Each row of a before or after table is a point. One or more steps were done to the points. Then noise was added and the rows were shuffled. The steps act on columns, c1 being the first. What was done? A step turns or swaps two columns, mirrors them in a line or flattens them onto one, adds a multiple of one to another, or multiplies or shifts one. Angles are multiples of 10 degrees, from the lower column toward the higher: turns from -170 to 170, lines from 10 to 170 but not 90. Use the fewest steps. Two steps may share a column if one is a turn and the other turns, adds or multiplies; they go together, in the order done. Otherwise the lowest column goes first.
In the rows, 128 means zero.

Before:
[[108 102  86]
 [175 157 137]
 [ 85  81 113]
 [128 138  63]
 [161 161 135]
 [139 146 136]
 [189 153 155]
 [102 142  88]
 [153 114 168]
 [172 127 127]]
After:
[[ 72  78 121]
 [130 126  61]
 [184 127 128]
 [189 160 132]
 [ 94 134  86]
 [170 162 130]
 [208 158 151]
 [160 122 170]
 [142 146 132]
 [102  95  93]]
Steps: multiply c1 by 1.3; turn c2 and c3 by -10 degrees

Before, 12 rows:
[[120  98  77 111 133  99 119  81]
 [142 125 106 173  97 169 125 145]
 [108 168 153 127  72  71  77 101]
 [118  99 128 173 129 111 124 118]
 [140 175 117 102 158  73 162 139]
 [184  76  79 112 166  98 144 118]
 [112  78 105  96 129 110 163  99]
 [134  95  74  86 169 110 119 108]
 [145 105 133 116 105 105 129  90]
 [144  90 177  93 110 145 121 150]
 [152 167 125 156 169 157 155 128]
 [164 109 171 168 123 140 163 188]]
After, 12 rows:
[[135  96  23 127 171 110 119  93]
 [110 167 178 130  73  70  75 120]
 [120  97  23 128 131 103 119  65]
 [112  78  81 129 128 110 163  74]
 [151 167 121 129 170 158 156 148]
 [144 104 137 128 104 103 128  79]
 [141 127  85 129  98 168 125 143]
 [140 176 108 130 159  74 162 163]
 [186  76  30 128 166  99 143  92]
 [114 102 127 128 129 111 122 103]
 [145  92 225 129 110 145 120 131]
 [163 110 213 128 122 139 164 178]]
Steps: add 0.5 times c2 to c8; multiply c3 by 2; multiply c4 by 0

Before, 8 rows:
[[100 140 224 159 149 122 130 154 124 146 123  95  84  97]
 [130 142 131 170 161 105  98 152 114 116 113 123  73 106]
 [138 145 125 169 121 118 127 177 103 149 141  88  66 175]
 [141 128 114 124 123 100 108 138 102 143 137  84 102 112]
 [127  67 185  95 130 125 140 114 110 142 119 119  66 135]
 [145 120 125 171 122  86 132 118 127 139 115 139 105 121]
 [ 81  58 115 148 162 125 137 134 122   7 131 129 107 112]
 [157 144 125 118 124 109 144 117 117 136 104  89  85  95]]
After, 8 rows:
[[141 128 112 108 125 101 111 141 103 112 136  90 103 111]
 [102 127 224 148 147 121 129 153 127 109 124  88  85  97]
 [144 127 126 173 124  86 132 118 127 118 114 127 104 122]
 [131 128 130 167 159 105  98 152 113 139 113 108  71 106]
 [128 128 186  93 128 124 142 115 108 116 122 131  66 136]
 [138 127 123 154 120 117 127 175 103 106 143  77  68 174]
 [ 82 125 117 146 163 126 137 134 121 249 132 121 108 113]
 [156 129 125 104 123 109 143 118 117 118 102  93  86  94]]
Steps: multiply c2 by 0; turn c4 and c12 by -20 degrees; multiply c10 by -1

Before, 12 rows:
[[104  91 116 162 191 106  80 143 153  90 132 108 115 123 116  75 150 109
  144 151 132 107 117 136]
 [141 138 115 125  98 143  94  57  95 168  92 138 143 106  99 147 134 155
  146 101 103  84  65 100]
 [187 117 118  86  96  92 138 167 125 190  79 187 143 127  97 147 153 182
   97 161 135  82 195 150]
 [138  92 112 145 155 136 112 159 101 121 132 137  69 116 152  77 146  89
  121 173  97 115  90 129]
 [145 137 132  60  76 115  89  93  91 121 150 157 138 136  75 173 129 145
  116  68 133 132  79  88]
 [190 155 113  82  83  83 123 122 144 235 119 204 136 112  91 166 182 124
  104 149 188  98 165 153]
 [225 150  73  88  88 117 129 145 150 166 126 192 125  93  84 176 155 156
  126 145 169  68 177 112]
 [138 110 122 150 139 144 110 141 129  98  92 155 160 121 142 112 107  78
  167 111 113 115  80 149]
 [120 121 161 158 194 132 125 122 145  81 124 148  99 122 165 107 141  99
   98 164 130 118 131  96]
 [102 144 113 154 164 132 100 170 100  92 138 136 136  95 179  51 141 101
  112 131 135  95 142 122]
 [172 111 133  72 102  70 136  67  80 144 142 148 146 100 120 145 106 160
  155  57 155 105  57  73]
 [194  99 130  48 118 150 123  50  59 171 127 157 164  89  67 145 136 130
  137  67 115  83 111 125]]
After, 12 rows:
[[173 112 169 156 122 178 136  68  80 144 140 147 204 101 122 145 105 160
  184  57 156 104  57  73]
 [141 139 110 145 153 145  94  56  94 168  92 140 203 106  99 148 134 155
  131 102 103  86  65 100]
 [104  92 133 145  65 107  80 144 153  91 132 107 175 122 116  74 150 110
   94 150 131 107 116 137]
 [225 150  92 126 130 187 127 145 151 167 125 191 186  94  84 175 155 156
  170 145 169  69 177 112]
 [138  93 111 121 105 114 112 158 102 121 134 138 128 116 152  77 146  88
  110 172  97 114  90 129]
 [103 145 113 112  95 110  98 171 100  92 139 136 196  96 179  51 141 102
  101 130 136  95 142 122]
 [192 155 146 106 135 190 121 122 144 235 119 203 196 112  91 167 183 123
  175 148 188  98 163 151]
 [145 138 140 117 163 167  89  94  90 122 149 157 198 136  76 172 129 145
  196  68 132 132  77  87]
 [188 117 144  97 130 175 139 166 125 190  79 187 203 127  96 148 152 182
  171 161 136  82 196 150]
 [137 110 113 168 125 115 110 142 131  98  93 154 221 121 141 112 108  78
  106 111 113 115  81 149]
 [194  98 115 135 146 121 124  50  58 170 127 156 223  89  67 146 136 129
  208  69 115  82 111 125]
 [119 120 150  97  92  68 124 121 146  81 124 147 160 122 166 107 141  99
   98 164 132 119 130  97]]
Steps: turn c3 and c6 by 40 degrees; turn c5 and c6 by -140 degrees; turn c4 and c19 by -90 degrees; shift c13 by 60

Before:
[[ 87 122 112 154  78 143  95 147  85 124 139  64 161 116 183 171 145 164
  150 110 164 151 119 117  91 158 111 141 181 127 147 135  67 148 155 150
  164 160 106 155 131  72 163 145 161 136  97 106 101 211 180  86 153 156
   89 133 138 126 109 160 132 125 162 131]
 [115 102 129 130 134  39 162 152 140 187 137  76 115 146 135 163 128  76
  121 168 129  70 124 137 126 109 144 130 143 118 169 110 198 146 153 104
  153  98 143 176 137 159  95 121 117 151 112  66 213 117 113 159  98 164
  174 115  89 156 178 144 133 126  99 118]
 [ 95 148 168 126  60 157 132 107  58 121 147 107 158 142 158 135 139 140
  136 100 147 117 125 101  77 176  62 115 171 130 135  90  91 120  84 136
  165 115 142 151 101  91 157 171 161 121  78 155  70 187 189 103 176  96
  112 135 154 103 131 199 116 152 168  99]
 [112 131 133 169  83 158 141  96  96 127 159  86 114  95 190 156 128 140
  110 139 115 117 150 123  81 160  69 141 120  99 102 121  83 155 139 164
  104 148 124 135 113 117 141 115 135 143  88 137  64 191 193 111 147 140
  105 111 150 125 119 170 169 120 137 100]
 [107 168 148 139 147  42 144 153 139 193 192  51 185 105 171 179 152  96
  149 149 111 116 133 138 104 111  99 108 166 153 159 142 161 128 159 119
  114  78 146 155 132 181  78 137 129 112 147  78 177 134 126 178 125 200
  124  97  87 162 185 127 152 113 101 131]
 [122 111 130 159 122  73 167 152 179 154 167  83 165 147 155 117 116 108
  125 194  86 102 110 113 108 114 151  76 139 139 180 142 127 106 172 114
  143  63 167 169 130 128 109 118 136 107 138  91 200 104 117 174 123 184
  168 110 135 133 190 135 154 120 119 139]
 [127 137  75 134  95 102 128 113 128  68 213 115 151  95 105  99 103 107
  117  81 186 134 101  94 162  94 162 175  66  87 150 105 155 173 117 186
  162 158 131 129 151 212  90 166  98  29  92  90  38 116 129 142 105 190
  125 149 126 223  52 191 153 113  94 124]
 [ 86 108 135  90  87 194 147 121 105 116 155 114 148  85 190 144 112 137
  154 110 114 137 110  92  83 201 113 151 138 124 155 114 116 144 125 114
  149 139 116 143 134 132 142 180 128 132 106 137  84 216 233 115 151 126
   79 129 138 113 114 199 174 118 140 148]
 [121 140 126  93  37 173 137 135  78  92 137  85 149 114 170 164 133 196
  123 114 130  82 130 146  54 213  93 103 122 120 107 100  89 133 115 127
  144 128 116 146  94  90 133 159 190 131  97 124 101 195 228  71 184 149
   56 170 139 108 121 172 133 161 168 135]
 [134 120  90  81  92  96 180 112  79  82 185 113 109  90 133 165 153 124
  144  95 196 115 123  81 147 101 170 165  96  94 162 138 136 112 117 183
  140 163 128 143 159 181  85 182  91  46 166  93  78  89 122 127 110 142
  109  91 156 174  65 162 176  84 140 117]
 [117 120 184 133 150  60 146 137 163 162 156 107 127 133 129 116 134  86
   75 164  92 122 135 166 126  98  85  93 157 137 127 151 169 138 183  94
  168  99 138 179 112 161 106 123 125 134 153  90 182 160  68 175 119 156
  132 119 118 153 209  88 121  92 148 163]
 [152 111 159 144  89  50 187 172 134 181 168  77 160 119 172 158 108  98
   88 151 105 134 114 127  87  92  97 131 166 160 154 122 139 141 165 113
  126 108 107 147 125 161 162 113 108 133 166  76 189 130 107 168 164 182
  164 114  95 192 166 142 123 102 125 143]]
After, 12 rows:
[[122 122 133 158 123  73 169 147 179 155 167  84 167 145  86 117 120 108
  127 190  83 124 110 115 106 116 146  75 138 124 181 139 126 103 169 112
  139  64 166 174 131 128 109 115 136 108 137  95 194 100 157 170 123 186
   95 112 133 132 186 138 120 122 123 137]
 [117 130 125  92  41 175 137 139  79  93 138  84 146 111 106 166 131 200
  120 114 129 241 128 150  50 214  92 106 121 134 109 101  88 136 113 129
  144 131 121 149  94  91 134 157 187 130 101 124 102 192 136  72 185 149
  183 169 142 111 122 172 187 161 166 136]
 [116 108 128 130 135  37 163 151 139 184 134  75 116 146 108 163 128  74
  124 166 125 133 122 135 125 109 144 130 144 109 175 111 199 145 159 103
  156  99 139 176 138 160  95 122 118 152 109  65 215 118 188 158 101 165
  102 114  87 153 178 145  92 125 101 118]
 [117 129 188 132 150  58 145 133 163 162 155 103 130 135 128 118 133  88
   74 163  90  73 135 164 129  98  83  91 158 126 125 152 167 139 180  91
  165 100 137 176 114 161 103 122 127 131 149  86 178 159 150 180 119 157
  129 117 125 149 210  88 121  91 147 158]
 [ 84 116 135  91  86 192 143 125 103 116 154 114 148  86  66 144 112 138
  155 113 116 221 111  91  82 203 113 150 138 118 156 114 114 149 124 112
  148 139 115 148 135 131 142 181 127 129 108 141  86 218  86 110 150 127
  144 135 136 112 115 199 195 118 141 147]
 [114 111 132 168  82 159 139  95  97 131 157  87 113  97  63 155 129 142
  109 138 111 193 144 121  77 161  69 139 119 116 102 121  82 153 140 165
  106 149 122 138 117 121 143 114 131 142  91 137  64 192 111 107 145 142
  128 110 152 123 120 170 172 118 138  98]
 [134 107  90  83  92  95 181 110  79  86 184 114 112  93 117 162 150 126
  145  94 194 126 124  80 145  98 170 163  95 108 162 141 138 115 121 186
  139 159 124 141 158 178  90 182  92  46 169  97  78  90 143 127 110 140
  106  90 159 170  67 163 175  86 140 116]
 [108 163 147 141 148  43 143 156 139 193 195  52 186 101  80 179 153  96
  150 151 110 128 135 136 102 110  99 109 167 156 157 141 161 127 157 116
  116  76 146 152 138 177  78 133 129 112 145  77 177 130 144 176 125 202
  129  97  87 160 184 132 146 112 104 128]
 [130 112  76 133  95 103 127 113 130  70 213 112 148  95 144  98 103 103
  120  77 185 127 100  92 162  93 163 176  66 119 150 108 154 172 115 186
  167 155 131 131 152 208  93 170  98  26  93  87  41 118 123 138 103 187
  102 148 126 225  47 194 144 113  93 122]
 [150 131 164 143  91  47 185 171 136 186 171  74 158 115  83 163 109  98
   88 151 102 107 115 123  85  92 101 129 162 131 155 119 140 136 164 114
  124 107 105 152 127 162 159 112 104 135 170  78 190 129 132 172 165 183
  126 117  96 189 164 142  91 102 123 142]
 [ 89 123 112 156  76 143  98 146  86 122 136  63 159 116  81 167 145 160
  150 110 163 169 120 119  91 158 113 140 182 126 147 140  66 145 155 150
  163 161 103 160 129  74 161 145 160 135  97 106 104 210  89  87 152 156
  167 135 134 129 110 158 163 126 163 132]
 [ 95 140 165 125  58 156 135 109  58 119 146 105 155 144 107 136 142 139
  137 101 147 190 127 101  76 173  60 116 169 137 131  92  90 117  83 136
  165 112 143 152 102  92 158 172 162 123  77 154  69 188 119 104 170  97
  157 135 154  99 129 197 132 150 166  97]]
Steps: flatten c2 and c30 onto the line at 40 degrees; turn c55 and c61 by -50 degrees; turn c15 and c55 by 160 degrees; turn c22 and c51 by -110 degrees

Before, 8 rows:
[[173 143 153 185  86 107 141 125  89 133 184 110  84 127 115 124 205  88
  100 106 162 111  70 122 185 109 145 141 156 135 148 148 123 130 180 144
  154 138 133 129 144 124 127  90 172 114  92 135 159 168 159 101 187 130
  111 127 105 154 135 168 118 169  87 159]
 [165  86 110 110 189  97 195 108 125  51  94 156 134  51 127  63 123 197
  151  97  83  92 106 140 125 117 112  62 115 119 114 151 158 153  75 169
  153 194 145 132 148  46 120 152  93 108 105 167 129 170  90 129 154 102
  129 110 138 151 178 159 175  96 126 124]
 [153 114 145 140 120 101 157  42  87 102 150  95  83 121  74 179 125 123
   77 218 134 197 101 135  89 147  83  80 214  91 140  81 137  67  86 104
  192 117  98 152  76 118 162 106 145 143 137 104 153 173 139 118  96 141
  132 114 121 135 193 128 154 192 121 164]
 [134  38  91 138 168 142 155 113 159  94 137 196 126 172 119 100 114 164
  106 210 117  64 132  61 128 134  95  89 139 166 109 129 115 106 131 154
  122 135 149 159 215 134 143 135 178 155 190 173 139 176 147 138 141 148
  155 120 142  92  91 102  64 140 149 108]
 [ 90  98 105 157  73 143 186 123 128 143 126 166 145 129 146 117 126  78
  149  51  98 152 193 116  67 168 129 114  96 122  96 120 106 104 124 101
  129 161 147  95 126 161 115 153  98 194  65 178 131  97 128 127 117  74
   76 141 148 136 231 138 133 124 156 133]
 [131 122 124 128 178 127 159 148  93 202 122 136 162 148 158 125 133  81
   74 183 142  64 119  92 136 148 103  99 114 189 171 105 139 136  94 107
   92  49 150 112  81 151 106 161  90 123 103 164 147 174  91 134 121 148
  136 139 145 161 160 147 157 121 159 120]
 [103 100 130  49  84  83  93 124  93 107 131  60 125  73  96 179 137 117
  121  50 109  84  66 157  65 168 131 152 163 150  69 138 109 118  93 163
  171 134 152 151 126 199  94  75 137  93 153  92  92 147 124 115 130 118
  202 170 135 171 154  66  77 121 154  66]
 [141 153  87 140  92 139 109 150 109 132  97 155 116 140 128  99  83 105
  170 149 111 142 140  88  97 117 185 144 167 111 136 135 175 144 153 136
  136 136 179 130 134 119 135 117 176 186 146 119 138 121  98 115 138 165
  119 167 121 139 102 120  99  81 151 191]]
After:
[[157 116 144 142 116  99 155  42  87 101 152  96  87 121 132 177 124 136
   83 222 133 194 106 134  88 146 120  79 216  88 134  84 134  69  89 105
  187 115  95 141  79 117 158 108 145 145 135 104 151 168 136 120  97 138
  133 113 117 139 198  96 151 194 102 162]
 [172 143 152 188  91 109 143 127  90 132 184 109  87 128 122 128 203 122
  101 106 157 112  61 124 186 107 147 142 160 131 146 149 122 133 181 140
  160 136 129 165 141 125 124  88 175 112  82 130 157 170 159 103 186 129
  113 127 104 154 131 145 117 169 135 155]
 [ 87  95 106 159  76 146 176 122 131 140 124 166 143 124 134 120 126  58
  151  55  99 149 161 122  69 169 120 114  99 127  88 124 103 104 123 100
  131 164 148  89 127 162 115 150 102 201  69 180 132  97 131 126 113  74
   74 141 151 137 230 143 130 120 153 130]
 [104 105 127  52  80  84  81 124  94 109 133  55 125  74 119 177 138 151
  124  51 108  81  74 160  65 166 142 153 169 153  78 131 107 122  92 160
  175 135 147 110 128 200  94  71 136  92 152  93  94 142 122 117 132 118
  203 167 135 169 154  68  76 123 101  66]
 [128 127 124 130 180 126 168 145  94 207 121 136 162 147 154 125 132  94
   76 182 140  61 100  98 134 146  98 103 113 182 164 106 140 135  88 108
   98  51 152  94  78 149 104 161  89 124 103 161 148 179  89 132 123 149
  137 140 142 154 159 151 159 117 140 121]
 [165  85 112 110 189  96 196 111 123  57  95 156 131  56 130  65 123 193
  151  97  81  97 143 141 120 120 115  70 117 118 100 152 161 151  76 167
  151 191 142 127 150  43 121 155  95 113 104 168 134 172  92 127 151 100
  124 111 140 154 175 173 172  93 122 125]
 [140 152  91 136  94 140 111 152 112 134  94 156 120 140 100  99  83 101
  176 148 109 141 123  87  91 114 171 144 165 110 140 134 176 148 154 132
  137 138 179 110 134 118 137 119 172 181 145 119 145 124 101 119 136 166
  115 165 123 140 103 143  96  80 126 190]
 [131  43  91 135 171 139 143 117 161  89 138 197 126 173 140  98 114 163
  103 208 122  67 147  64 130 131 108  88 143 166 105 132 114 105 129 156
  119 136 149 114 214 135 145 130 178 161 188 172 142 175 142 139 142 146
  153 123 143  91  97  99  69 143  98 105]]
Steps: turn c7 and c31 by -10 degrees; flatten c15 and c27 onto the line at 120 degrees; turn c18 and c23 by 30 degrees; mirror c40 and c63 in the line at 140 degrees; add -0.5 times c62 to c60
